Each point is reached from the start by the listed moves, each made once or not at all, plus a little noise. Say if it took an odd or an even number of moves. Then give how often each move was made.
In the rows, 128 means zero.

Moves:
(1): [177 113  88]
(2): [121 107 165]
(3): [ 88 117 133]
Start: [138 148 165]
Points:
[ 91 117 206] -> even (0, 1, 1)
[147 125 130] -> even (1, 0, 1)

Moves:
(1): [145 112 124  81 138 114 162 140 115]
(2): [144 167 184 167 149 137 143 152 117]
(3): [153 143 101 125 115 112 126 132 116]
(4): [134  75 131 142 137 137 108 109 116]
(5): [122  99 138 129 175 113 144 155 100]
(6): [142 120 143 144 140 144 103 130 131]
(7): [133 136 111  93 146 130 158 119 105]
(8): [145 103 139 126 137 160 138 140 117]
(9): [105  88 125 112 118 153  98 109 100]
Start: [124 123 107 118 130 125 136 133 134]
Points:
[170  76  96 146 139 134  90 121 114] -> odd (0, 0, 1, 1, 0, 1, 0, 0, 0)
[224  82 146  99 197 161 178 157  55] -> odd (1, 1, 1, 1, 0, 1, 1, 1, 0)
[145  14 119  34 213 167 170 159  33] -> even (1, 0, 0, 0, 1, 1, 1, 1, 1)

Moves:
(1): [121 116 128 129 142 127 125 147 110 123 100 117 131 123 134 143 141 128]
(2): [131 138 128 118 140 131 114 124 133 136 124 155 128 114 133 130 125 118]
(3): [122 135 124 106 123 139 139 120 135 109 135 147 114 129 114 126 144 108]
(4): [130 142 122 127 137 138 145 141 127 166 126 118 132 118 131 132 121 141]
(5): [131 140 137 127 116 137 137 101 137 124  99 122 108 110 146 107 137 133]
(6): [126 117 121 129 129 144 166 132 135 128 136 125 127 129 137 139 115 128]
(7): [104 162 149  97 112 142 114 108 126 104 147 140 138 149 157 125 142  91]
(8): [144 122 121 114 123 146 130 118 106 125 138 135 111 131 135 121 147 113]
(9): [131 143 125 124 123 112 128 127 118 117 141 118 128 135 147 129 117 133]
(10): [130 136 123 124 129 130 118 105 129 138 127 131 126 115 127 133 137 126]
(11): [124 124 126 122 114 124 120 143 135 135 134 131 120 114 126 131 129 129]
(12): [146 116 134 156 128 113 139 147  99 138 105 139 133 120 117 144 108 132]
(13): [141 130 127 131 116 130 110 148 136 114 119 129 141 147 117 147 134 129]
(14): [118 131 100 138 115 146 144 106 133 135 137 128 130 120 143 118 129 144]
(15): [133 120 105 144 132 123 122 123 125 123 136 110 135 108 130 119 112 124]
(16): [125 128 144 108 133 122 155 132 131 124 137 131 152 125 144 132 145 127]
(17): [128 138 125 144 120 118 116 144 138 136 153 126 108 137 135 121 136 119]
(18): [122 137 134 146 140 146 131 136 123 118 127 118 122 105 119 131 130 160]
Start: [116 136 139 139 117 130 134 111 136 122  97 133 130 162 118 124 164 136]
Points:
[ 80 203 125  96 100 196 152 105 151  96  81 145 141  86 177 129 216 135] -> even (1, 1, 1, 1, 1, 0, 1, 0, 0, 0, 1, 0, 1, 1, 1, 1, 0, 1)
[105 194 141 100  83 170 186 109 175  98 133 132 131 161 178 119 197  83] -> odd (0, 0, 1, 1, 1, 1, 1, 0, 0, 0, 0, 0, 1, 0, 1, 1, 1, 0)
[118 190 123 159  70 186 173 145  96 121  96 115  95 135 197 150 186 155] -> odd (1, 0, 0, 1, 1, 1, 1, 1, 1, 0, 1, 1, 1, 1, 0, 0, 1, 1)
[107 169 150 127 123 134 171 149 130 141 123 108 143 119 145 138 164 187] -> odd (0, 0, 0, 1, 0, 0, 0, 0, 1, 0, 1, 0, 0, 0, 0, 1, 0, 1)
[138 173 117 131  88 165 204  75 116 165 102 159  91 117 156 108 216 125] -> odd (0, 0, 1, 1, 1, 0, 0, 1, 0, 1, 0, 1, 0, 1, 0, 1, 1, 0)
[113 177  93 171 138 165 192 135 109 158  99 147  99  99 146 162 157 167] -> odd (1, 1, 1, 1, 0, 1, 0, 0, 1, 1, 0, 1, 0, 1, 0, 0, 1, 1)
[142 153 103 171 111 174 249  96  89 141  99  97 128  86 187 116 140 191] -> even (0, 0, 0, 1, 1, 1, 0, 1, 1, 0, 0, 1, 0, 1, 1, 1, 0, 1)
[108 194 121 179  92 184 164 125 130 148 120 138 133 148 150 164 163 152] -> odd (0, 0, 0, 1, 0, 1, 1, 0, 0, 1, 0, 1, 1, 1, 0, 0, 1, 1)

Moves:
(1): [120 143 104 149 117 114 112 143 127 153 122 148 126 117 128 133 121 124
 131 108 108 124 144 132 126]
(2): [163 147 137 129 146 102 117 115 124 118 107 140 135 118 134 149 149 113
 140 129 106 134 136 139 127]
(3): [133 137 139 120 147 132 102 139 124 131 136 117 143 149 134 130 138 137
 130 130 128 142 117 115 140]
(4): [107 131 124 134 122 151 112 106 129 121 131 152 123 122 110 126 117 130
 117 110 144 136 127 119 130]
(5): [124 119 136 114 100 122 134 124 171 114 125 125 150 135 148 128 118 115
 126 131 112 138 137 142 124]
(6): [123 133 118 156 131  83 126 140 114 118 135 145 134 139 133 121 143 149
 117 139 135 128 152 146 140]
(7): [132 126 122 135 136 116 113 138 128 132 153 125 117 121 142 139 117 122
 123 122 127 111  96 127 114]
(8): [131 120 136 128 121 137 128 126 109 115  95 136 118 118 133 116 118 124
 123 134 116 135 136 117 133]
(9): [134 124 116 110 120 118 118 119 128 134 121 131 139 126 107 106 136 140
 107 136 121 141 136 123 124]
(10): [133 121 115 143 121 132 123 119 126 148 121 137 134 143 140 134 115 115
 119 123 126 106 109 123 126]
(11): [104 140 131 125 141 105 155 101 133 138 136 142 124 108 126 146 137 130
 120 159 125 133 140 115 133]
(12): [137 136 117 132 119 113 137 119 122 135 136 137 116 128 131 128 136 109
 133 115 116 162 127 132 119]
(13): [120 124 138 154 145 138 137 122 149 134 115  99 117 144 102 124 109 106
 135 114 121 162 141 116 114]
(14): [148 122 149 109 114 129 117 148 132 127 124 120 108 139 137 112 121  88
 123 112 125 115 161 164 113]
(15): [112 135 146 116 127 124 137 105 126 120 152 131 123 128 110 130 136 143
 117 116 126 135 146 134 126]
(16): [109 153 140 130 119 133 131 164 120 126 119 114 143 107 129 150 133 122
 132 147 129 132 106 138 119]
(17): [127 127 123 120 131 129 127 119 115 107 129 113 130 113 153 138 135 117
 127 134 122 128 148 143 125]
(18): [122 135 117 119 138 143 118 110 141 127 107 118 110 149 137 128 120 128
 111 137 106 144 131 148 128]
(19): [122 129 123 124 138 143 115 134 111 123 140 126 113 146 122 144 142 129
 128 145 126 135 105 116  92]
(20): [147 132 147 144 131 149 141 125 127 109 138 122 137 133 139 116 113 130
 141 130 139 126 126 123 130]
(21): [136 125 112 101 118 157 109 142 136 114 121  96 112 145 120 143 119 132
 106 113 139 107 144 118 149]
(22): [149 124 139 114 160 141 142 141 121 142 128 121 129 119 120 147 135 113
 124 118 132 121 127 118 128]
(23): [142 115 120 129 112 111 138 135 157 138 117 116 134 115 136 114 149 130
 121 108 127 137 124 122 123]
(24): [115 114 115 129  99 143 118 125 118 127 131 123 124 118 143 142 130 138
 125 141 129 133 124 134 122]
Start: [130 111 124 128 134 119 150 119 134 128 131 170 116 123 135 137 107 111
 142 130 125 117 129 118 136]
Points:
[108 133  87  98  86 157  67 148 116 124 156 141 107 113 128 176 106 119
  90 120 133 160  83  99 131] -> even (0, 0, 1, 1, 0, 0, 1, 0, 1, 0, 0, 1, 0, 0, 0, 1, 0, 0, 0, 0, 1, 0, 0, 1)
[ 65 138  81 167 126 131 116  96 112 149 105 164 110 113 110 183 102 100
  66 117  86 171 184 156 107] -> even (1, 0, 0, 1, 0, 1, 0, 0, 1, 1, 0, 0, 1, 0, 1, 1, 1, 1, 0, 0, 0, 1, 0, 1)
[100 124  83 179 140  66 133  13 118 110 113 187  49 113 168 196 141  74
  77 138  57 215 151 129  66] -> odd (0, 1, 0, 1, 0, 1, 1, 1, 0, 1, 1, 1, 1, 0, 1, 0, 1, 1, 1, 0, 0, 0, 1, 1)
[ 71 160 131 129 200 122 116  98  67 113 148 181  92 120 157 223 127 108
  64 180 105 142 105 114 106] -> odd (0, 0, 1, 1, 0, 1, 1, 1, 0, 1, 1, 0, 0, 0, 1, 1, 1, 1, 1, 0, 0, 1, 0, 0)
[167 121 142 139 183 114 155  96 129 120 114 134  92 182 102 104 147 111
  92 113  84 249 163  94 100] -> even (0, 0, 1, 0, 0, 1, 0, 1, 1, 0, 0, 1, 1, 0, 1, 0, 0, 1, 1, 1, 0, 1, 1, 0)
[153 138  94  91 136 112 176  80 173 158 126 155  87 110 109 149 129 110
  74  88  84 169 194 102 145] -> even (1, 0, 0, 0, 0, 0, 0, 0, 1, 0, 1, 1, 0, 0, 1, 0, 0, 1, 0, 1, 1, 1, 1, 0)
[163 119 170 135 118  67 168 101 184 118  77 138 114 107 176 163 108  40
  70 150  51 175 180 171  83] -> odd (0, 1, 0, 0, 1, 1, 1, 1, 1, 1, 1, 0, 1, 1, 1, 1, 0, 1, 0, 1, 0, 1, 1, 1)
[118 146  95 164  99  99  82 141 168 124 127 142 123  92 183 220 133  39
 149 100  55 229  96 126  47] -> odd (1, 1, 1, 1, 1, 0, 1, 0, 0, 0, 0, 1, 1, 0, 0, 1, 1, 0, 1, 0, 0, 0, 1, 1)
[126 141 145  52 129 110 118 190 174 129 169 102 104 101 175 228 144  48
  86 108  89 114 159 140  85] -> odd (1, 0, 1, 0, 1, 0, 1, 0, 0, 0, 1, 0, 0, 1, 1, 1, 1, 0, 1, 0, 1, 1, 1, 0)
[153 115  98  97 121 132 159 103 168 138 117 152 146 109 163 175  83  78
  90 130  99  92 185 104 149] -> odd (1, 0, 0, 0, 1, 0, 0, 0, 1, 1, 1, 0, 0, 0, 0, 0, 1, 0, 0, 1, 1, 1, 0, 0)
[ 98 161 109 155 188 108 102 144 115 177 119 150 117 181  89 177 128 108
  83 135  76 180 136 117  90] -> odd (1, 0, 1, 0, 0, 1, 0, 0, 1, 1, 0, 0, 1, 0, 1, 1, 0, 1, 1, 0, 0, 1, 0, 0)

Moves:
(1): [115 125 153 116 134  97 107 127 134 132 138 133 126 131 135 145 120 140
 125 125 131 101 120 138 121 156]
(2): [122 104 125 135 119 140 136 110 108 129 129 113 122 114 138 141 126 135
 134 100 135 138 122 128 111 117]
(3): [145 121 127 148 134 102 132 129 114  97 136 129 123 143 117 119 132 121
 133 118 128 144  87 122 136 133]
(4): [114 108 130 116 146 119 153 143 140 141 117 137 118 122 130 131 131 124
 105 112 122 116 122 106 106 137]
(5): [112 148 121 139 136 138 115 125 111 143 119 128 135 129 140 118 140 114
 105 114 134 123 111 171 123 131]
(6): [ 99 142 137 136 133 128 126 128 128 128 128 130 124 117 145 132 117 122
 123 145 124 116 120 153 133 120]
(7): [118 127 132 132 129 112 109 134 141 114 144 122 142 136 121 128 126 139
 121 140 130 142 134 134 117 113]
(8): [111 132 116 139 142 132 133 131 139 101 125 137 148 128 123 141 112 111
 136 122 121 127 142 125 129 132]
(9): [145 122 143 115 135 125 125 136 124 122 137 131 132 120 132 115 143 131
 132 131 136 128 120 126 134 112]
(10): [134 124 112 136 105 133 117 120 117 151 137 116 102 119 153 133 128 116
 132 137 135 119 131 120 116 133]
(11): [106 127 130 149 124 101 130 146 113 145 105 117 114 124 117 118 133 148
 145 134 109 112 102 112 111  88]
(12): [129 123 128 113 138 122 126 131 119 127 130 118 123 124 118 124 144 127
 122 129 124 120 106 144 132 129]
(13): [119 127  96 111 131 127 117 122 126 114 136 119 126 143 144 151 132 126
 124 134 124 118 127 130 112  92]
(14): [127 122 141 113 127 129 166 133 134 124 149 122 100  90 139 127 164 138
 126 140 140 123 158 130 116 142]
(15): [141 139 132 141 132 125 103 112 119 111 139 118 116 124 135 123 118 126
 126 121 159 125 138 127 142 138]
(16): [130 117 127 136 116 136 127 119 129 145 113 160 127 137 103 116 139 139
 120 120 104 116 114 117 118 109]
(17): [141 126 115 127 118 129 120 123 120 125 137 109 123 122 130 130 154 135
 122 137 143 124 130 108 151 118]
(18): [139 120 146 133 112 130 113 132 104 121 106 118 131 104 144 114 114 129
 118 123 113 129 122 116 133 129]
(19): [129 128 126 108 112 144 108 127 123 118 154 138 120 129 123 116 113 133
 133 120 109 113 109 126 132 137]
(20): [108 130 113 125 107 124 140 107 123 147 131 135 120 125 122 126 104 121
 148 119 138 135 146 113 124 130]
(21): [121 136 132 122 141 120 124 118 128 120 140 129 127 118 134 123 129 129
 132 136 123 119 127 124 127 139]
(22): [141 119 125 133 125 126  99 126 136 124 125 142 140 121 137 129 144 135
 135 114 127 162 135 132 124 123]
(23): [125 129 137 123 130 143 118 124 128 118 117 131 128 112 131 129 152 112
 121 114 133 138 121 135 127 126]
(24): [157 146 118 136 142 106 142 119 120 144 142 152 132 138  89 140 134 141
 142 131 152 130 124 118 123 135]
Start: [133 117 120 126 144 145 139 131 129 115 153 137 129 131 142 116 148 145
 137 117 144 133 140 122 127 116]
Points:
[101 101 120 114 140 170 128  78  76 142 146 158 118  87 136  86 202 132
 128  55 149 125  82 157 100  88] -> even (0, 1, 0, 0, 1, 0, 0, 0, 1, 0, 0, 1, 0, 0, 0, 1, 0, 0, 0, 1, 1, 0, 1, 0)
[130 121 146 124 125  98 131 117  68 149 162 141  66   7 168  90 214 158
 181 132 163 127 118 111  91  87] -> even (0, 0, 0, 0, 0, 1, 0, 0, 1, 1, 1, 1, 0, 1, 0, 0, 0, 1, 0, 1, 1, 1, 1, 1)
[ 93 132  96 146 157 105  22  62  66  74 178 122 147  78 174 164 167 134
 122  65 211 139 120 172 110  87] -> odd (1, 1, 0, 0, 1, 1, 1, 1, 0, 0, 0, 1, 1, 0, 1, 0, 1, 1, 0, 1, 0, 1, 1, 1)
[ 71 131  99 148 142 108  75  95  49 118 161 156 120 102 146 134 148 182
 132  96 102  34  45 125  87  54] -> odd (1, 1, 0, 0, 1, 1, 0, 1, 0, 0, 1, 0, 1, 0, 0, 1, 1, 1, 1, 0, 1, 0, 0, 1)
[107 119 103 140 113 103 104 124  97 151 196 104  83  56 188  82 230 172
 154 142 180 141 157 113  92  65] -> even (0, 0, 0, 0, 1, 0, 1, 0, 1, 1, 1, 0, 0, 1, 0, 0, 1, 0, 0, 1, 1, 1, 0, 0)
[132 103 138  96 151  96 142 123  65 109 199 170  77  53 146 100 188 111
 127  58 169  86  66 121  91 190] -> even (1, 0, 1, 1, 1, 0, 0, 1, 1, 1, 0, 1, 0, 1, 0, 0, 0, 1, 1, 1, 0, 0, 1, 1)
[133 144 128 144 135 113  81  71  77 108 172 150 112  82 106  91 173 156
 126 122 177 119 116 103 147  94] -> odd (0, 0, 0, 0, 0, 1, 1, 0, 0, 0, 0, 1, 0, 0, 1, 1, 1, 1, 0, 1, 1, 0, 1, 1)
[108  95  83  87  95 159  43  35  67 124 223 129  45  48 204 124 233 155
 124  56 183  86 117 145  83 117] -> odd (1, 1, 0, 0, 1, 0, 0, 0, 0, 1, 0, 1, 1, 1, 1, 1, 1, 0, 1, 1, 1, 1, 1, 0)
[159 140  75 133 137 134  61  65  32  75 192 174  99 105 131  84 161 102
 144  66 158  97  43 119 115 102] -> odd (0, 0, 1, 0, 1, 0, 0, 1, 1, 1, 0, 1, 1, 0, 1, 1, 0, 1, 1, 1, 1, 0, 1, 1)
[128 121 116 185 110  67  30  78  88 125 158 165 113  78 123 118 163 172
 167  98 168 121 134  51  99  94] -> even (1, 0, 0, 0, 0, 0, 1, 1, 0, 1, 1, 0, 0, 0, 1, 1, 1, 1, 0, 1, 1, 1, 1, 1)
[139  49  77  99 104 137 113  80  72 101 228 133  25  58 187 108 218 155
 133  74 173 109  85  86  95  69] -> odd (0, 1, 1, 1, 0, 1, 0, 0, 1, 1, 0, 1, 1, 1, 1, 1, 1, 0, 1, 1, 0, 1, 0, 0)
[142  95 153 143 165 105 122 127  46 117 133 102  84  43 142 104 207 163
 121  88 184  99  61  86 120  57] -> odd (0, 1, 0, 1, 0, 1, 0, 0, 1, 0, 1, 1, 0, 0, 1, 0, 1, 1, 0, 0, 0, 0, 1, 1)
